Every row gives one point. The window is the flat piece filled in between its corners: a triangle in 3 columns, a solid with four corners in 4, and so on. A path goes straight from each point to the next, and from the last back to the first. After which points does the path pass through the window?
In the rows, zero is written as 128.

Window, 4 rows:
[[151 113  86 133]
 [ 98 195  98 111]
 [139  62 135 133]
 [150 117 177  92]]
Path:
(1): [138 130 128 158]
(2): [126 144 151 129]
(3): [119 128 119  89]
(4): [143  78 123 113]
(5): [166  90 142 152]
(6): [156 148 117 173]
(7): [122 132  89  96]
(8): [134  92  66 103]
(9): [153 112 102 173]
(10): [150 132 188 149]
(11): [147 108 141  71]
(12): [122 113 111 110]
Through the window after points: 6, 10, 12

Window, 8 rows:
[[173 100 104  91 176 129 124 104]
 [147 150 155 104 166 165  60 115]
 [157  89  92 161 138  93  99 119]
 [120 148 108 128  97 101 129 143]
 [150 172 143 124 210 155  99 132]
 [ 65 150 108 167  77 178 155 148]
 [145  88 151 117 178  96 112 113]
 [135 150 138 166  69 177 184 147]]
Path:
(1): [137 104 118 131  93 165 154 199]
(2): [148 113 129 119 124 137  95 183]
(3): [116 177 122 128 135 119 121  81]
(4): [126 162 129 151 125 115 125  80]
(5): [117 120 118 148 131 147 113 171]
(6): [124 127 111 117 113 128 106 174]
(7): [128 166 125 145 127 111 144  96]
(8): [126 147 123 155  91 137 155  91]
Through the window after points: 2, 6

Window, 11 rows:
[[120 113 181 146 112 166 195  88 156 107 127]
 [ 74 157 156 114 194 144 172 153 100 164 118]
 [114 148 206 161 161 194 158 142 160  63 142]
 [167 101  47 114 105 108 109 167 140  99 119]
 [175 148 173 154 151 149 151 132 148 123 129]
 [133 131  97 188 137 132 123 148 104 115 120]
 [ 98 142 141 127 220 126 179  95 116 123 116]
 [153 147 173 142 141 170 166 132  90  75 118]
 [131  51  94 105 159 151 128 128 123 151 173]
 [145 120 101 124 110 107  69 127 114 110 122]
 [173 138  65 135  94 178  93 127 139 101 137]]
Path:
(1): [135 104 148 148 167 183 144 141 114 104  73]
(2): [131 102 107 132 141 156 121 129 138 120 109]
(3): [145 134  96 135 124 122 135 138 139 120 169]
(4): [122 141 148 139 162 130 177 106 131 118 156]
(5): [115 123 144 132 172 159 156 110 125 108  94]
(6): [156 115 159 140 160 176 132 120 126 123  85]
(7): [122 149 131 147 128 138 182 144 143  92 184]
(8): [130 142 148 141 144 121 158 130 115 107 146]
Through the window after points: 4

Window (12 x 12):
[[ 93  99  90 154 102 149 168 140 153 122 130 116]
 [171 137 114 171 166 180 148 118 103 165 124 129]
 [126  94 153 100 122 127  91 139 159 140  83 107]
 [128 150 170  67 131 129 131 128 136 105 112 138]
 [131 130  81 176 137 182 110 153 177 120 149 110]
 [110 119 146 203 142 172 161 141 163 147 167 117]
 [146 150 187 120  74  89  97 150 127  99  60 101]
 [145 128 151  73 134 101 135 201 157 129  97 121]
 [173 133 113  69 248  57 126 116 115 141 150 139]
 [157 131 174  67  76  93 111 151 133 138 130 108]
 [ 84 171 162  65 108  97  98 166 101 145 103 109]
 [155 165  84  83 210  83 141  90 178 177 107 129]]
Path:
(1): [129 154 138 115 132 135 120 138 126 119 123  69]
(2): [124 136 145 116 111 117 116 139 139 139 114 136]
(3): [138 119 140 150 150 134 135 153 170 159 119 189]
(4): [118 137 112 146 162 151 134 121 137 123 128  69]
(5): [133 136 166  73 141 107 141 158 123 145 116  52]
(6): [130 136 153  91 131 100 118 143 138 139 100 151]
(7): [140 129 143  97 119  99 118 153 144 152 125 150]
(8): [172 144 164  66 136 119 133 129 122 104 120  38]
(9): [124 143 136 109 131 136 146 133 127 127 127  50]
(10): [127 119 144 134 101 113 122 154 153 132 111 159]
(11): [ 95 130 137  85  99 104  85 127 149 154 101 191]
(12): [153 144 133  80 146 111 138 156 119 117  99  57]
(13): [148 135 126 151 149 171 161 130 129 148 129  79]
(14): [125 123 136 172 144 136 120 140 146 148 143 181]
(15): [136 122 113 114 171 118 124 132 150 152 132 148]
(16): [139 136 124  90 178 135 156 129 137 152 135  81]
Through the window after points: 7, 9, 13

Window:
[[135 114  81 106  84 140 154 114 105  88 108 144 179 168]
 [178 140 118 138 119 144 150 138 151  72  94 136 122 137]
 [ 90  96 224  80 154 121  97 132 129  89 150 149 124  66]
 [ 87  91 161 145 129 115  57 118  89 131 119 119 101 121]
 [104 122 147  86  99 206 167 141 128 136 149 207  92  68]
 [127 126  66 131  92 140 104 133 169 104 128 193 153 145]
 [155 137  89 125 108  65 116 168 111 113  73 173 170 169]
 [161 102 142 160 146 140  92 135 109  89  95 185 156 178]
 [ 42  58 182 142 167 154 115 172 135 148 174 151  77 128]
 [ 53 103 144 120 112 126 170 107 142 135  94 190 151  56]
 [130  87 146  99 223 158  85 130 106  97 140 138  77 121]
 [114 112 157 176 182 113 100 139  84 133 178 117 139 115]
 [132  75 171 108 136 136 114 135 158 172 108 156 153 108]
 [ 88 143 181  96 162 174 103 146 138 122 106 143 141 104]]
Path:
(1): [129 130 130 107 159 110  98 115 127 127 132 155 112 160]
(2): [121  80 139 134 166 156 112 163 102  95 121 145 132  96]
(3): [116  91 137 112 144 164  97 168 110  96 124 143 142 111]
(4): [126 151 154 133 128  98 125  81 158 146 139 168 115 155]
(5): [110 103 154 118 143 127 107 110 117 122 132 159 120 142]
(6): [112  96 111 124 152 165 108 169 115 109 126 158 152  92]
(7): [124  82 119 138 131 157 107 162 120 108 126 164 147  94]
(8): [123 163 145 101 135 115 142 110 149 121 117 160 134 164]
(9): [143 111 169 116 144 134 121 110 141 145 144 164 120 160]
(10): [109  82 131 126 139 144 100 158 132 118  96 153 150  91]
(11): [130  72 123 125 152 154 107 166 123  98 123 144 152  81]
(12): [100 142 180 100 156 143 122  93 118 147 137 170  75 161]
(13): [111 125 152 130 147 130 118 115 130 131 139 164 110 157]
(14): [126  92 126 141 136 141 105 151 114 121 118 141 147 108]
(15): [119  69 129 135 125 140 109 195 103 108 117 156 152  77]
(16): [ 94 144 164 122 144 142 137  81 152 129 137 154  87 154]
Through the window after points: 1, 9, 11, 15

Window:
[[150 122 104 138 141 101 138 141  94 150 148 120  72 107]
 [130 100 124 136 100 130 155 128 144 169  67 184 142 116]
 [139 129  87  92  69 133 103 162   7 139 117 107 131 151]
 [108 168 152  98  80  90  99 116 123 133 190 208 105 117]
 [ 66 127 126 112 134 123  64 103 114 140 129 140  66 104]
 [165 117  54 153 114  87 124 149 157 131  87  92 116 104]
 [ 85 111  99 110 121 119 178  67 129  82 115 106 142 188]
 [176 124 110 114 158 145 133 175 140 121 135 179 141  73]
 [152  79 139 191 127 145  95 138 108 128 151 203 162  69]
 [175 163 138  42 136  99 109  84 119 154 153 142  99 111]
 [ 92 140  91 118 119 141  72 135  94 175 179 128 130 136]
 [122 179 164 172  98 170 152  95 106  61 176 128 154 187]
 [121 152 149 129 149  73 174  96 133  92  90 123 148 182]
 [ 89 104 112 163 115 125 153 134 126 114 117  64 151 107]]
Path:
(1): [140  97 112 104 113 129 141 130 158 136 144 138 109 146]
(2): [141  92 152 107  98 107  94 141 121 130 134 164 108 155]
(3): [ 94 169  88 174 163 145 128  87 107 126 141 128 141  46]
(4): [105 152 113 138 132 126 117 118 103 141 136 161 134 101]
(5): [127 101 126 130 118 122 101 128 118 131 144 129 126 146]
(6): [142  91 130 116 118 150  74 153 120 129 112  88 150 177]
(7): [101 174  78 140 119 103 138 109 106 152 174 162 109  89]
(8): [118 168  89 165 146 110 139 105 119 156 111 141 112 110]
(9): [112 104 154  95 112 113 116 124 118 107 126 136 125 152]
(10): [119 111 143 108 133 131  98 135 118 126 162 133 127 160]
(11): [121 152 128 145 115 128 142 104  99 125 136 153 131 114]
(12): [114 153  94 182 121 100 164 104  32 127 119 159 159 100]
(13): [119 110 121 117 105 127 114 144 143 122 128 108 119 141]
(14): [164 118 178 117 115  85  67 126 166 142 148 117  97 159]
(15): [144 156 109  83 135 112 144  96 101 134 131 145 124 109]
(16): [113 165 121 124 120 110 112 123  82 132 124 140 126 108]
Through the window after points: 2, 4, 6, 8, 14
